Rows are points. The points of each table are mixes of a few directions, plus a little noise. How many directions does each table use, and how many do they share? Where both have some left over, give the other angles between the two spaces (their principal angles), to ten degrees, smallest first.

First (4 x 2)
[[ 1.82 -0.94]
 [-0.07  0.04]
 [-4.09  2.10]
 [ 2.34 -1.20]]
Second (4 x 2)
[[ 1.95  1.84]
 [-3.11 -2.86]
 [-0.72 -0.64]
 [ 1.84  1.73]]
Directions: first 1, second 1, shared 0; angles 70

First (4 x 3)
[[-0.37 -2.64  1.40]
 [-0.41 -2.81  1.54]
 [ 0.69  4.64 -2.48]
 [ 0.10  0.79 -0.44]]
Second (5 x 3)
[[-0.13 -1.69  0.94]
 [-0.32  4.41 -3.05]
 [ 1.49 -2.32  2.50]
 [ 0.60 -1.77  1.53]
 [-1.61  1.35 -1.93]]
Directions: first 1, second 2, shared 1

First (7 x 6)
[[ 5.72 -2.75  2.38 -4.67  1.33 -2.15]
 [-0.88 -0.41 -0.10  1.27 -2.50 -0.87]
 [-2.98  0.36 -3.45  2.33  0.10  0.66]
 [-3.20  1.49 -1.82  2.50 -0.20  1.34]
 [-0.93  0.94  0.58  0.80 -0.54  0.58]
 [ 3.33 -0.98  1.66 -2.96  1.75 -0.57]
 [-1.05  1.37  0.70  0.74  0.05  1.05]]
Second (8 x 6)
[[-0.28  0.85  0.06 -0.55 -1.14  0.82]
 [-1.84 -1.99 -0.18  0.78  2.12  1.86]
 [-2.47 -3.53  1.55  0.17  6.35 -1.19]
 [ 0.67  4.65  2.79 -4.31 -2.20 -2.86]
 [-0.58  2.01  0.91 -1.97 -1.35  0.47]
 [ 1.33 -0.26 -1.05  1.26 -0.84 -0.37]
 [ 1.64 -0.10 -1.62  1.64 -1.61  0.08]
 [ 1.47 -1.51 -2.59  3.01 -1.18  1.29]]
Directions: first 3, second 3, shared 0; angles 50, 50, 60

First (8 x 8)
[[ 1.19 -0.67  0.31  1.43 -3.46 -2.83 -0.79  3.52]
 [-0.90 -0.89 -0.81  1.93  3.32 -0.73  2.82 -3.06]
 [-4.24  1.05  1.83 -3.18 -1.57 -0.80 -0.20  1.25]
 [ 1.67  0.78  2.44  1.48 -0.79  1.20 -1.63  2.03]
 [ 2.08 -0.49 -2.66  0.90 -2.02 -0.15 -1.16  2.49]
 [-1.29 -0.25 -5.77 -0.33  0.50  1.97  0.17  1.29]
 [ 0.25 -0.09  1.26 -0.21  3.55  1.01  1.50 -4.83]
 [ 1.11  0.45  3.29 -2.12  0.47  0.43 -0.56 -2.76]]
Second (9 x 8)
[[-3.36  2.43 -0.85  2.41 -2.12  0.78  2.81  1.76]
 [-3.14  5.14 -0.61  0.36 -4.59 -1.40  1.43  2.78]
 [-0.88 -1.21 -1.93  0.22  0.76  1.98  0.72  0.26]
 [ 2.13 -2.13  0.87 -0.44  2.16  0.32 -0.27 -1.34]
 [ 1.44 -1.27  0.66 -1.84  0.41 -1.84 -4.34 -1.26]
 [-3.45  0.46  0.69  4.41 -0.77  0.69  1.84  0.43]
 [ 1.04 -0.89  2.00  0.79  0.92 -1.11 -0.91 -1.18]
 [ 4.74  0.48  0.45 -4.75  0.78 -1.09 -0.17 -0.27]
 [ 1.37 -3.07 -1.17 -1.01  2.48  1.59 -1.20 -1.22]]
Directions: first 5, second 4, shared 1; angles 30, 40, 90

First (11 x 11)
[[ 6.01  1.76 -2.80 -3.00 -0.29 -3.48 -3.79  2.73 -4.07 -2.93  1.26]
 [-1.10  0.46 -2.11  1.35 -0.81 -1.82 -0.61 -2.72 -0.05  3.20 -4.97]
 [-2.99 -1.18  2.31  1.01  0.43  2.64  2.40 -0.49  2.27  0.41  1.20]
 [-0.83  0.61 -2.23  1.16 -0.88 -2.17 -0.73 -2.62 -0.29  3.33 -4.98]
 [-1.96 -1.10  2.30  0.43  0.67  2.53  1.98  0.41  1.80 -0.70  2.34]
 [-4.29 -1.36  2.29  2.04  0.28  2.63  2.86 -1.73  2.92  1.82 -0.40]
 [ 4.46  1.20 -1.75 -2.07 -0.10 -2.10 -2.55  2.31 -2.77 -2.55  1.63]
 [ 3.28  0.71 -0.61 -1.93  0.10 -0.97 -1.51  2.27 -1.86 -2.50  2.47]
 [ 0.15  0.20 -0.44  0.07 -0.09 -0.56 -0.28 -0.27 -0.24  0.47 -0.75]
 [-2.31 -0.79  1.41  0.96  0.27  1.73  1.64 -0.62  1.57  0.73  0.20]
 [-0.41 -0.50  1.39 -0.17  0.48  1.44  0.90  0.84  0.58 -1.13  2.22]]
Second (9 x 11)
[[ 0.29  0.58 -0.23  0.64 -0.21 -2.56 -0.39 -0.04 -0.70  0.93 -1.01]
 [-2.19 -0.97  2.70  1.80 -0.04 -0.74  1.93  0.09  1.77 -0.05  1.91]
 [ 2.81  1.04 -4.61 -0.91 -1.32 -2.18 -3.19 -1.66 -1.83  0.42 -3.83]
 [-2.76  0.27  5.64  2.30  1.61 -2.71  3.42  2.71  0.34  1.79  2.72]
 [-0.47 -1.09 -1.00  0.49 -1.16  0.74 -0.28 -1.71  1.61 -1.19  0.01]
 [ 0.05 -0.44  0.85 -2.46  1.73  6.79  0.78  1.45  0.23 -1.63  2.41]
 [-0.88 -1.39  0.46 -0.91  0.31  5.21  0.85 -0.20  1.74 -2.07  2.23]
 [-0.30  0.04  0.19  0.94 -0.53 -1.83  0.04 -0.38  0.19  0.42 -0.35]
 [ 3.49  2.08 -4.07 -1.68 -0.25 -2.44 -3.21 -0.18 -3.44  1.33 -4.02]]
Directions: first 2, second 3, shared 1; angles 60

First (10 x 14)
[[-0.53  1.22 -3.54  0.51  0.25 -3.81  1.73  2.93  0.67 -3.56 -1.34 -1.67
   0.24  3.18]
 [ 0.57 -0.87  2.43 -1.04  0.36 -1.18 -1.45 -4.55  0.48 -0.38  0.04 -0.42
   1.43 -2.47]
 [-0.16  0.14 -0.23  0.52 -0.32  2.23  0.23  1.82 -0.57  1.63  0.50  0.91
  -0.95  0.45]
 [-0.02  0.06 -0.15 -0.15  0.07 -0.59  0.05 -0.22  0.10 -0.46 -0.17 -0.25
   0.21  0.02]
 [-0.90  1.79 -4.90  1.30 -0.15 -1.78  2.61  6.35  0.13 -2.43 -1.06 -1.01
  -1.06  4.69]
 [ 0.34 -0.78  2.24 -0.30 -0.17  2.43 -1.12 -1.96 -0.43  2.21  0.83  1.07
  -0.13 -2.00]
 [-0.93  1.47 -3.70  1.98 -0.74  3.54  2.33  8.17 -1.15  1.84  0.35  1.29
  -2.85  4.09]
 [ 0.79 -1.42  3.91 -1.06  0.13  1.45 -2.12 -5.23 -0.06  1.91  0.82  0.75
   0.88 -3.81]
 [ 0.78 -1.47  3.81 -1.45  0.41 -0.85 -2.26 -6.57  0.49  0.23  0.29 -0.16
   1.83 -3.91]
 [ 0.05 -0.05 -0.06 -0.18  0.21 -1.28 -0.07 -0.82  0.34 -0.95 -0.33 -0.49
   0.52 -0.09]]
Second (8 x 14)
[[-0.35 -3.34 -4.85  1.50 -3.37  3.76  0.47  2.58 -3.06 -0.18 -2.19  1.37
   3.48 -0.16]
 [ 2.24  0.10 -0.12  1.63 -3.91  1.31  1.43  0.83  0.58 -1.12  1.91 -0.23
   1.65  0.13]
 [-2.12  2.61  4.11 -2.03  3.45 -3.15  0.90 -4.37 -0.56  0.61 -2.24  1.45
   1.31 -0.34]
 [ 0.55 -0.40  0.93 -1.43  1.20 -2.44 -0.62  0.87 -2.56 -0.07 -0.62  4.70
   0.34  0.24]
 [ 1.13 -0.26  0.18 -0.46  0.59 -1.07 -1.07  1.62 -0.18 -0.12  1.15  1.53
  -1.78  0.50]
 [-1.43 -2.17 -1.96 -0.05  0.17 -0.31  0.02  1.08 -1.37 -0.40 -0.47 -1.21
   1.45 -2.68]
 [-1.75  0.30 -1.83  0.28  2.00  2.76 -1.71 -0.42  2.27  1.76 -1.14 -3.34
  -3.83  2.07]
 [ 1.41  3.26  3.53  0.50 -0.11 -0.86  0.73 -2.16  4.89 -0.37  3.61 -4.30
  -2.71  0.28]]
Directions: first 2, second 5, shared 0; angles 40, 80

First (8 x 18)
[[-1.00  1.71 -1.71  3.99  4.79  0.23 -1.60 -0.01  0.17  1.49  2.26 -3.38
  -0.64 -3.54  5.07  2.35 -1.62  2.07]
 [ 1.90  1.86  1.02 -2.69 -2.96 -3.80 -0.16 -2.13 -0.75  1.04  0.24 -1.74
  -0.69 -0.12 -2.74 -0.01  1.50  0.67]
 [ 1.09  3.25 -0.52  0.69  1.18 -3.54 -1.45 -2.17 -0.63  2.25  2.04 -4.55
  -1.30 -3.21  1.69  1.98  0.08  2.38]
 [-0.62 -0.43 -0.46  1.03  1.25  1.06 -0.09  0.62  0.27 -0.17  0.06  0.21
   0.17 -0.23  1.12  0.16 -0.46  0.00]
 [-0.75 -2.62  0.43 -0.75 -1.17  2.74  1.27  1.68  0.48 -1.74 -1.76  3.57
   1.02  2.53 -1.50 -1.67  0.01 -1.93]
 [ 0.22  0.07  0.16 -0.39 -0.51 -0.32  0.07 -0.24 -0.11  0.00 -0.10 -0.03
   0.04  0.16 -0.44 -0.11  0.22 -0.05]
 [-1.16 -5.14  1.24 -2.07 -3.07  4.95  2.47  2.99  0.84 -3.59 -3.61  7.35
   1.97  5.35 -3.92 -3.43  0.37 -4.00]
 [ 0.39  1.16 -0.15  0.26  0.49 -1.23 -0.49 -0.83 -0.28  0.84  0.74 -1.63
  -0.43 -1.05  0.52  0.58 -0.06  0.83]]
Second (11 x 18)
[[-4.35  3.00  0.98  3.76  2.13 -0.52 -1.12 -0.65  0.21  1.42  0.80 -1.09
   0.87 -2.85  2.20 -0.57  1.51  1.47]
 [ 6.68 -2.25 -0.48 -4.93 -2.15 -5.67 -0.17  0.37 -0.72  0.68  0.47  1.00
   0.46  0.16 -3.66  1.04 -0.11  0.32]
 [-3.61  0.02 -0.78  2.30  1.97  5.26  0.83  1.71  0.49  1.03  0.83  0.70
  -2.29 -1.07  2.61  0.10  0.94  0.02]
 [-1.14  1.13  0.73  1.03  0.17 -1.16 -0.41 -0.95  0.11 -0.14 -0.29 -0.78
   1.02 -0.42  0.30 -0.56  0.18  0.35]
 [-0.72 -1.13  0.22 -0.75 -1.90  3.06  1.74 -0.22  0.79 -0.60 -1.35  0.18
  -2.18  1.76 -0.43 -1.60  0.94 -0.44]
 [ 1.40 -3.60 -1.69  1.50  1.22  3.81  0.93 -0.70  2.09 -2.86 -2.07 -1.82
  -0.99  2.54  3.43 -0.49 -3.83 -0.37]
 [-1.05 -1.08 -0.75 -0.18  0.18  2.92  1.26  2.01  0.61  2.11  0.83  1.43
  -3.61 -1.31  0.90 -0.41  2.69  0.91]
 [-3.22  3.08  2.57  3.04 -0.60 -3.05 -1.14 -4.22  0.83 -1.48 -2.00 -3.17
   2.90  0.12  0.44 -2.52 -0.08  0.92]
 [-0.22  1.97 -0.92 -0.23  2.69  0.88 -1.89  2.48 -3.04 -0.99  2.44  1.86
   3.77  0.50 -1.02  4.14 -3.03 -3.37]
 [ 0.89 -0.38  0.50 -3.52 -3.03 -0.51  1.26  1.14 -0.36  2.40  0.60  2.18
  -2.62 -0.47 -3.25 -0.72  3.86  0.47]
 [ 4.88 -1.09 -0.45 -2.13 -0.33 -4.99 -1.30 -0.90 -0.80 -1.57 -0.16 -0.80
   3.12  1.25 -1.60  1.32 -3.13 -0.60]]
Directions: first 2, second 5, shared 1; angles 40

First (11 x 24)
[[ 0.61  0.35  0.95  0.09  0.57 -0.33  0.03 -1.22  0.08  0.43 -0.83  0.52
  -0.57 -1.33  0.14 -0.18 -0.69 -0.11  0.97  1.16  1.59  0.91  0.96 -0.22]
 [ 0.28  0.16  0.43  0.04  0.26 -0.15  0.01 -0.55  0.04  0.20 -0.38  0.24
  -0.26 -0.61  0.06 -0.08 -0.31 -0.05  0.44  0.53  0.73  0.41  0.44 -0.10]
 [ 0.88  0.51  1.38  0.12  0.84 -0.48  0.04 -1.77  0.11  0.63 -1.21  0.76
  -0.83 -1.94  0.20 -0.27 -1.00 -0.15  1.41  1.68  2.31  1.32  1.39 -0.32]
 [-3.62 -2.10 -5.65 -0.51 -3.43  1.97 -0.17  7.27 -0.45 -2.59  4.95 -3.12
   3.40  7.97 -0.83  1.09  4.10  0.64 -5.77 -6.91 -9.49 -5.42 -5.72  1.31]
 [-0.38 -0.22 -0.59 -0.05 -0.36  0.21 -0.02  0.76 -0.05 -0.27  0.52 -0.33
   0.36  0.83 -0.09  0.11  0.43  0.07 -0.60 -0.72 -0.99 -0.57 -0.60  0.14]
 [-0.23 -0.14 -0.37 -0.03 -0.22  0.13 -0.01  0.47 -0.03 -0.17  0.32 -0.20
   0.22  0.51 -0.05  0.07  0.26  0.04 -0.37 -0.45 -0.61 -0.35 -0.37  0.08]
 [ 1.08  0.63  1.69  0.15  1.03 -0.59  0.05 -2.18  0.13  0.77 -1.48  0.94
  -1.02 -2.39  0.25 -0.33 -1.23 -0.19  1.73  2.07  2.84  1.62  1.71 -0.39]
 [-1.77 -1.03 -2.76 -0.25 -1.68  0.96 -0.08  3.55 -0.22 -1.26  2.42 -1.53
   1.66  3.89 -0.40  0.53  2.00  0.31 -2.82 -3.38 -4.64 -2.65 -2.79  0.64]
 [ 0.78  0.45  1.22  0.11  0.74 -0.42  0.04 -1.57  0.10  0.56 -1.07  0.67
  -0.73 -1.72  0.18 -0.24 -0.88 -0.14  1.24  1.49  2.04  1.17  1.23 -0.28]
 [ 1.08  0.63  1.69  0.15  1.02 -0.59  0.05 -2.17  0.14  0.77 -1.48  0.93
  -1.02 -2.38  0.25 -0.33 -1.22 -0.19  1.72  2.06  2.83  1.62  1.71 -0.39]
 [ 1.29  0.75  2.02  0.18  1.23 -0.70  0.06 -2.60  0.16  0.92 -1.77  1.12
  -1.21 -2.85  0.30 -0.39 -1.47 -0.23  2.06  2.47  3.39  1.94  2.04 -0.47]]
Second (8 x 24)
[[-0.46  2.02  0.51 -0.74  0.97  1.60 -2.40 -1.00  0.85  0.72 -2.83 -0.11
  -0.99 -1.06  1.44 -2.10 -3.08 -0.19  0.17 -0.47  2.01  0.94  2.71 -0.08]
 [ 0.50 -0.38  0.12  0.53 -0.06 -0.93  0.55  0.17 -0.28  0.34  0.77 -0.10
  -0.51  0.32 -0.31  0.76  0.46 -0.10  0.04  0.28  0.35 -0.01 -0.75 -0.05]
 [ 0.98 -1.18  1.02  0.34  0.01 -1.32  2.09 -1.20 -0.41 -0.35  0.83  1.11
   0.81 -1.55 -0.91  1.10  1.69  0.20  1.41  2.17  0.05  0.56 -0.35 -0.18]
 [-0.04  2.20  1.48 -0.82  1.47  1.45 -2.18 -2.39  0.98  0.79 -3.66  0.73
  -1.00 -2.70  1.50 -2.38 -3.46 -0.36  1.30  0.91  3.26  1.84  3.77 -0.28]
 [-1.47 -1.82 -4.56  1.28 -2.62 -1.02  0.10  6.87 -1.08 -0.25  5.71 -3.63
  -0.55  8.17 -1.15  2.85  3.16 -0.07 -5.06 -5.78 -5.41 -4.34 -6.69  0.82]
 [-0.74 -0.82 -0.20 -0.81 -0.47  0.98  0.90 -0.36  0.15 -1.55  0.06  0.83
   2.64 -0.78 -0.32 -0.37  1.48  0.55  0.24  0.43 -2.35 -0.42  0.28  0.17]
 [ 1.10  0.22  1.08  0.49  0.68 -1.06  0.24 -1.15 -0.12  0.82 -0.38  0.38
  -1.36 -1.07 -0.07  0.35 -0.59 -0.20  0.98  1.36  2.22  0.99  0.50 -0.31]
 [ 0.15 -0.24  0.55 -0.28  0.16  0.10  0.56 -0.94  0.06 -0.42 -0.35  0.75
   0.94 -1.27 -0.08 -0.17  0.39  0.19  0.78  1.08 -0.17  0.44  0.65 -0.03]]
Directions: first 1, second 3, shared 1

First (9 x 32)
[[-4.57  0.02  3.40  1.91  0.27  0.70  4.76  3.54  1.36  0.55  2.28 -0.99
   2.64  2.47 -1.45 -1.20  0.74  1.36 -1.58 -5.24 -2.60  1.04  1.64 -0.81
  -0.25 -0.10 -0.58  0.60 -2.01  0.82  3.36 -1.83]
 [ 4.43 -0.01 -3.30 -1.85 -0.26 -0.67 -4.61 -3.42 -1.31 -0.52 -2.22  0.96
  -2.56 -2.39  1.40  1.16 -0.72 -1.32  1.53  5.08  2.52 -1.00 -1.59  0.78
   0.24  0.10  0.56 -0.58  1.95 -0.80 -3.26  1.77]
 [-0.82  0.00  0.61  0.34  0.05  0.13  0.85  0.63  0.24  0.10  0.41 -0.18
   0.47  0.44 -0.26 -0.21  0.13  0.25 -0.28 -0.94 -0.47  0.19  0.29 -0.14
  -0.04 -0.02 -0.11  0.11 -0.36  0.15  0.60 -0.33]
 [ 0.37  0.00 -0.28 -0.15 -0.02 -0.06 -0.38 -0.29 -0.11 -0.05 -0.18  0.08
  -0.21 -0.20  0.12  0.10 -0.06 -0.11  0.13  0.42  0.21 -0.08 -0.13  0.06
   0.02  0.01  0.05 -0.05  0.17 -0.07 -0.28  0.15]
 [-0.35  0.00  0.26  0.15  0.02  0.05  0.36  0.27  0.10  0.04  0.17 -0.08
   0.20  0.19 -0.11 -0.09  0.05  0.11 -0.12 -0.40 -0.20  0.08  0.12 -0.06
  -0.02 -0.01 -0.04  0.05 -0.15  0.06  0.26 -0.14]
 [ 1.78 -0.01 -1.33 -0.74 -0.10 -0.27 -1.85 -1.38 -0.53 -0.21 -0.89  0.39
  -1.03 -0.96  0.56  0.46 -0.29 -0.53  0.61  2.04  1.01 -0.40 -0.64  0.32
   0.10  0.04  0.23 -0.24  0.79 -0.32 -1.31  0.71]
 [ 1.86 -0.01 -1.38 -0.78 -0.11 -0.28 -1.93 -1.44 -0.55 -0.22 -0.93  0.40
  -1.08 -1.00  0.59  0.49 -0.30 -0.55  0.64  2.14  1.05 -0.42 -0.67  0.33
   0.10  0.04  0.24 -0.25  0.82 -0.34 -1.37  0.74]
 [-5.68  0.02  4.23  2.37  0.34  0.86  5.91  4.39  1.69  0.68  2.84 -1.23
   3.28  3.07 -1.80 -1.49  0.92  1.69 -1.95 -6.52 -3.23  1.29  2.04 -1.01
  -0.31 -0.12 -0.73  0.75 -2.50  1.02  4.18 -2.27]
 [ 2.98 -0.01 -2.22 -1.25 -0.18 -0.45 -3.10 -2.30 -0.88 -0.35 -1.49  0.64
  -1.73 -1.61  0.94  0.78 -0.48 -0.89  1.03  3.42  1.69 -0.68 -1.07  0.53
   0.16  0.07  0.38 -0.39  1.31 -0.54 -2.19  1.19]]
Second (9 x 32)
[[ 1.47  1.07  6.33  0.32  5.14 -4.83  0.51 -3.54 -0.18  1.75  9.49  0.67
  -2.65  2.67  2.58  0.18 -6.58  1.69  1.66 -1.26  6.59  1.30 -2.38 -4.72
  -1.48 -5.06 -2.39 -7.58 -0.73  4.19 -2.52  0.52]
 [ 0.52 -0.01 -0.47  0.05 -0.46  0.09 -0.25  0.54  1.12  0.64 -0.58  0.24
   0.09  0.11  0.09  0.03  0.11  1.36  0.41  0.17 -0.61  0.38  0.28  0.07
   0.00  0.28  0.03  0.30  0.33 -0.38  0.48  0.22]
 [ 0.92  0.32  1.84  0.11  1.41 -1.62 -0.06 -0.81  0.87  1.19  2.96  0.39
  -0.89  1.06  0.93  0.07 -2.29  1.63  0.86 -0.29  1.82  0.80 -0.63 -1.58
  -0.54 -1.57 -0.88 -2.45 -0.01  1.16 -0.58  0.36]
 [-0.52 -0.23 -0.84 -0.05 -0.65  0.74  0.01  0.36 -0.53 -0.58 -1.35 -0.22
   0.44 -0.49 -0.44 -0.02  1.06 -0.98 -0.46  0.14 -0.80 -0.37  0.28  0.77
   0.29  0.68  0.36  1.12 -0.03 -0.56  0.19 -0.19]
 [-1.45 -0.37 -1.22 -0.10 -0.77  1.45  0.34  0.26 -2.04 -1.82 -2.07 -0.71
   0.68 -1.06 -0.87 -0.04  1.97 -3.01 -1.24  0.07 -0.95 -1.22  0.26  1.35
   0.45  1.15  0.71  1.88 -0.26 -0.70 -0.02 -0.50]
 [-0.09 -0.30 -1.73 -0.06 -1.44  1.22 -0.26  1.12  0.56 -0.15 -2.62 -0.07
   0.72 -0.61 -0.58 -0.05  1.64  0.19 -0.27  0.43 -1.89 -0.11  0.71  1.19
   0.37  1.33  0.63  2.03  0.31 -1.17  0.84 -0.01]
 [ 0.27 -0.24 -2.06 -0.11 -1.81  1.23 -0.47  1.41  1.41  0.25 -2.93  0.16
   0.81 -0.54 -0.59 -0.06  1.74  1.16  0.01  0.55 -2.36  0.09  0.89  1.33
   0.38  1.56  0.65  2.19  0.50 -1.45  1.09  0.09]
 [-0.54 -0.19 -0.56 -0.02 -0.40  0.60  0.15  0.20 -0.64 -0.63 -0.95 -0.25
   0.30 -0.39 -0.40  0.00  0.81 -1.00 -0.46  0.08 -0.48 -0.40  0.14  0.57
   0.18  0.51  0.29  0.82 -0.06 -0.33  0.11 -0.20]
 [-0.58 -0.24 -1.23 -0.02 -0.96  1.04  0.01  0.60 -0.51 -0.73 -1.99 -0.24
   0.57 -0.70 -0.62  0.01  1.47 -1.07 -0.60  0.23 -1.21 -0.47  0.44  1.04
   0.31  1.02  0.57  1.59  0.01 -0.81  0.39 -0.20]]
Directions: first 1, second 2, shared 0; angles 90

First (8 x 32)
[[ 2.34 -1.08 -2.70  2.83  0.21 -8.51 -1.37  5.19 -0.84 -2.64 -0.37 -0.26
   1.20 -2.30  5.22 -0.19  1.23 -3.95 -1.77 -2.62 -2.92 -0.64  4.39  0.16
   0.68  0.01 -0.61 -0.28  1.14  5.55  2.22  0.96]
 [-1.32 -0.58  0.41 -2.69 -0.22  7.59  1.83 -5.58 -0.34  3.12  0.51  0.43
  -2.63  2.51 -3.90  0.07 -1.65  3.01  2.01  0.55  2.22  1.31 -4.48 -1.87
  -1.51 -0.13 -1.19 -1.85 -0.99 -2.65 -0.15  0.44]
 [-2.10  2.50  3.91 -1.05 -0.02  3.80 -0.22 -1.00  1.89  0.17 -0.07 -0.12
   1.57  0.43 -3.35  0.16  0.20  2.50  0.24  3.54  1.85 -0.64 -1.19  2.25
   0.84  0.17  2.62  2.97 -0.51 -5.60 -3.47 -2.14]
 [-1.50  1.96  2.93 -0.55 -0.02  2.24 -0.35 -0.27  1.48 -0.14 -0.08 -0.12
   1.42  0.09 -2.17  0.12  0.28  1.62 -0.04  2.63  1.22 -0.63 -0.52  1.86
   0.77  0.17  2.12  2.44 -0.29 -4.03 -2.63 -1.67]
 [ 0.11  0.26  0.12  0.43  0.02 -1.16 -0.37  0.96  0.17 -0.54 -0.10 -0.07
   0.56 -0.45  0.55  0.01  0.31 -0.43 -0.36  0.10 -0.30 -0.28  0.73  0.48
   0.33  0.02  0.38  0.53  0.14  0.17 -0.14 -0.20]
 [ 0.63 -1.95 -2.32 -0.80 -0.12  1.77  1.18 -2.48 -1.44  1.64  0.32  0.29
  -2.50  1.13 -0.01 -0.07 -1.08  0.06  0.97 -1.95  0.01  1.14 -1.74 -2.49
  -1.38 -0.22 -2.40 -3.00 -0.22  2.16  2.20  1.60]
 [ 2.01 -2.88 -4.16  0.56  0.01 -2.45  0.67 -0.18 -2.14  0.53  0.19  0.21
  -2.29  0.14  2.78 -0.14 -0.62 -2.08  0.20 -3.73 -1.51  1.00  0.31 -2.87
  -1.23 -0.23 -3.16 -3.67  0.34  5.51  3.79  2.43]
 [-0.21  1.75  1.83  1.30  0.14 -3.27 -1.40  3.36  1.23 -2.10 -0.40 -0.35
   2.68 -1.53  0.94  0.04  1.26 -0.74 -1.28  1.45 -0.57 -1.28  2.47  2.48
   1.47  0.22  2.26  2.88  0.42 -1.12 -1.77 -1.42]]
Second (8 x 32)
[[-2.24 -3.98  1.47 -4.37 -2.25  5.97  2.41  2.79  1.68  2.71  1.17  0.14
   0.64  0.89  0.16 -0.20 -3.05  2.44 -0.86  1.34 -1.20 -3.81 -3.80 -1.92
   3.91 -1.71  0.24 -2.98 -0.67 -0.64 -1.21  0.06]
 [ 0.57  3.00 -3.87 -0.62  0.40 -0.27  0.05  0.65 -0.95 -3.67  0.32  0.64
  -0.98  2.20 -0.70 -0.87 -1.20  1.28 -3.97  2.70  0.45 -0.82  3.64 -4.44
   1.23 -0.61 -3.10  0.86  0.24 -2.69  1.57 -1.03]
 [-0.17  1.31  0.13  2.73  0.37 -5.24 -3.01 -1.46 -4.21  1.19 -0.57  0.30
   1.08 -0.49 -4.83  2.61  2.61 -1.63  2.22 -1.89  1.49  3.68  0.73  0.47
  -1.69  0.28 -0.61  2.78 -1.56  0.24 -0.91  2.47]
 [ 2.38 -0.31 -0.04  0.79  0.86  1.63  2.25 -0.31  3.24 -0.17  1.32 -1.95
  -1.62 -0.85  3.07 -1.53 -0.47 -0.75 -0.07  1.40 -0.81 -1.04  2.17  1.52
  -0.13 -0.31  2.48 -1.47  2.01  1.19  1.08 -1.95]
 [-0.59  1.53 -0.04  0.12 -0.19 -1.75 -1.77 -0.37  0.13 -2.36 -1.79  1.60
   1.26 -1.29  0.81  0.24  1.43  0.75 -0.36 -1.86  1.48  1.40 -0.62  0.15
  -4.49  1.28 -2.06  2.25 -1.20  1.00 -1.22  1.73]
 [ 1.70 -0.82 -0.37 -0.23 -0.26  2.30  2.30  0.88  2.38  0.83  2.04 -1.83
  -0.84 -0.51  0.83 -0.44 -1.23  0.18 -0.71  2.11 -0.06 -1.44  2.30 -0.71
   0.52 -1.40  1.36 -1.12  0.92  0.67  0.18 -0.62]
 [ 2.07 -0.98  0.01  0.17 -0.18  1.92  2.30  0.60  2.77  1.08  2.26 -2.12
  -0.80 -1.06  0.94 -0.33 -0.90 -0.05 -0.22  1.86  0.07 -1.10  2.41 -0.16
  -0.30 -1.44  1.90 -0.99  0.93  1.36 -0.11 -0.38]
 [-3.70  0.22  2.59  1.37  1.47 -4.65 -4.44 -2.90 -4.85  0.26 -4.85  3.20
   1.03  0.93 -0.43  0.35  2.81 -2.38  4.00 -5.63 -1.78  3.25 -6.84  5.17
   1.03  3.98 -0.30  0.54 -0.70 -1.16  0.45 -0.19]]
Directions: first 2, second 5, shared 0; angles 60, 90
